Every row gives one point. To make a cloud, some directions were put in groups of two or more. Within a group, all points are equally far from the middle, so they leave a hole (a ring in 2 directions, a hollow ball in 3). The other directions are filled evenly. Then the cloud was stretched, turned, moved and blurred a little. Count the holes, and give their numbers of directions, smallest first.

Cloud (20 x 3):
0: -106 -316  104
1: -111  158   78
2:  295    1  237
3:  -93 -237 -167
4:  301 -245  162
5: -127  -73  248
6:  210 -347  -47
7:  136 -362  152
8:  281  106 -101
9:  285   -6  245
10: -181  -21  171
11:   24 -177 -251
12:  134 -215  300
13: -133 -286  118
14:  232  106  224
15:  188  116  244
16:  105  -12 -259
17:  116 -227  294
18:   74  164  225
19:  334  -68  204
Holes: 1 (3)

Cloud (54 x 6):
0: -223 -243 -336   58  -20 -249
1:  129 -250 -107  217 -202 -381
2:  448 -228 -227  177  -38  112
3:  221 -239 -273  237 -233 -257
4:  -79   59 -104 -232   43 -142
5:  -23 -139  180  -99  256    5
6:  178 -350 -108  164   81 -382
7:   66   85 -127  -41  342  104
8:  -30  -64  132 -105  249  144
9: -260  -77  -59  -59 -296   20
10: -114 -421   49   16    7  164
11:  200 -304  225   22  -86  120
12:  175 -249   90  324  149 -321
13:  -95 -132 -451   47   63 -218
14:  176 -307   92 -113 -302  -22
15:  113 -285   31 -222 -213 -132
16:  243  225 -130  235  231  -80
17:  -14  -64 -446  161 -157   41
18:  -34   92  124   97 -104  174
19: -140 -262 -401  105  -95   81
20:  269  211    2  186  155   57
21:  287 -328 -278  186 -219 -147
22:   89  229   28  111  136  121
23:  197 -218 -421 -158   14  -87
24:   68  180  209  152   79 -170
25:  -82  -47 -478   89  -38 -203
26:  219 -301 -370  -19   88 -234
27:  303 -147   30 -149 -296  -42
28:   83 -231   65  136 -368  -87
29:  174  123 -199  348  249  -99
30: -108   54  -19  -41 -250  155
31:   68  185 -105  -56 -264 -150
32:  260 -422 -101  233  166   73
33: -282 -275 -179  -23  -82 -246
34: -300  -89  -61  -79 -117 -232
35:  183   30 -157  421  229 -181
36:  408   91 -102  -35  -57 -258
37: -125  181   63   35  -39 -270
38:  149  -83  299  238   24  -51
39:  -49 -143 -284  151  355 -140
40:  372 -252 -281  204 -165    0
41: -207 -101   61  -43  -71  230
42:  109  170 -328  198  131 -264
43:  477   -2 -122   27  171 -243
44: -289 -147   -8  149  208 -225
45:  -62   20 -320  219  282 -198
46: -153 -362   82   52   91  149
47:  360  -26 -178  309  197 -296
48:  235 -150   79 -130 -214 -234
49:  190 -253   70 -134 -285 -140
50:  192 -186 -230   72  398   55
51:  259  -87 -237 -148  249 -151
52:   57  -85 -272  102  315  184
53:  279  116   58  113  -62  168
Holes: 3 (2, 2, 2)

Cloud (83 x 8):
0: -292   95 -142  141   94 -305   35  -10
1:   48   95   79  -51  456  123  196   89
2: -109 -424 -250   41  313 -356  166   44
3: -183    7  137 -228 -190 -218  -74   28
4:  -81   42 -377 -269 -103   56  220   34
5: -202 -146 -313 -329   74   61  267  148
6: -233  -37   55  108    3   61 -198  253
7: -159  -52   93 -167  -14  182  -95 -224
8:  -43   85  210  -21    3  -66  139 -273
9:  145 -271  -26 -351  304  139   52  108
10:  -86 -353  -59 -242  104 -165  162   99
11: -174 -205 -265 -209  264  110 -279   48
12:  -50 -253  -37 -268  347  260  141  306
13:  -65 -106 -105 -345  327  132 -238 -189
14:  142  -99  -88  263 -114 -109  103 -509
15: -240  -40 -158 -329  211  209  115 -121
16:  198 -315  -73 -256    7  216 -228 -172
17:  190   84  126  -56 -164   16  231 -260
18:  230 -184 -120 -106 -139  107 -168 -169
19:  229 -305  -12 -167  112  324  145  270
20: -119 -180 -136 -265  -33   63  254  -15
21: -466 -115   10   36  -33 -271  103 -260
22: -409  -84 -146 -204 -264  337  -32   98
23:  119   75  284 -311  -30   35  284  -88
24: -249 -199    6 -229   68  359  427 -105
25:   10 -234 -209   59  -11  463  244   31
26: -210 -247 -183 -220 -167  -69  262   19
27:   85  162 -278  467  121 -259   81  267
28:  235   68 -400 -216  130 -217  108  -15
29: -199 -115  125 -141 -256  -66  216  198
30:   49 -105  190  226  416 -150  399  206
31: -268 -418   45 -119 -274  465   36  -23
32:   50   -3  213  129   47 -132  124  120
33: -239  -91  239  -27  264  324  275   75
34:  -25 -269 -138   12 -187  329 -177  328
35: -127  -93 -155 -356 -215   20  226  440
36:  -20   51  -81  -76  309  503  235 -132
37: -118 -288 -228  -43  201 -159 -113  138
38:  -16  213 -325   86  -54   66  209 -144
39:  160   75  -46 -242  139 -111  186  -28
40:   65   38 -112 -216   83  123  -78  138
41: -330  -12 -122  -66   60 -320  -70 -107
42: -152  -38 -150  -13 -394  201  -80  161
43:   62 -145  -93 -281 -287  278 -252 -155
44: -322   32  194   91   -1  319  362  -34
45: -154  220   54   40  171 -213  161  112
46: -156 -100    8  188  239 -134  -56  236
47: -275 -331  170 -104   72 -182  380  -61
48:  265  -42  167    7 -116  118  219  245
49: -380 -193 -128 -396   57   45  248 -196
50:  208  198  445   57  134  228  191  147
51:   33 -122 -201   64  143   89  598  -88
52:  131 -228  -96 -292 -177  255  368 -106
53:  245  -72  -45 -102 -212   10 -307 -183
54:  140  162  139 -137  267  -62  -61   44
55:  -90  -66 -238 -217  -39 -187   11 -186
56:  -39  135  -77  252  109  -27  -58  218
57:  -48  -10 -259 -160  244   29  506 -148
58: -253  176  313  119   22   67 -253  335
59:  109  111 -254 -287  161 -133  297 -271
60:   81 -102  -26  -36  -74 -154  253  -81
61:  228   25 -305  -12  315  239   55  160
62:   68  103  157 -224  146 -100  253 -147
63:   30  -29   42   61  192  204  135 -387
64: -199  -80  401 -104   54  239   67  -17
65: -318  111 -191 -175  -56  -44  -34 -294
66: -238 -384   78 -276  171  345  -48 -242
67: -125 -154  178 -113 -143  361  138 -169
68: -267 -204 -171 -215   89  -55 -260  205
69:  -84 -369  191 -199  282  350 -300 -219
70:   94  153  160  -57 -375 -165   32  -71
71: -145  -28  -64  100   60  478  184 -355
72:  137   32 -353 -130  174  225  165  185
73:   90  125  -32   46  -22   71 -233  297
74: -129  169  220 -118 -151 -160 -157  -52
75:   92   72  185  -97   78 -246  117  317
76:   93  -51 -351  -43  163 -209  225  298
77:  -37 -377  289  143    8  123  -95   17
78:   57 -162    2  -68 -186 -146  371  -83
79: -180  -37 -218 -190  168 -218 -117   -9
80: -105 -437 -303 -188  296  -40  173   59
81:  281 -250 -123  237  460   30  -85 -365
82:  253 -224  164  248  191 -135  223   46
Holes: 0
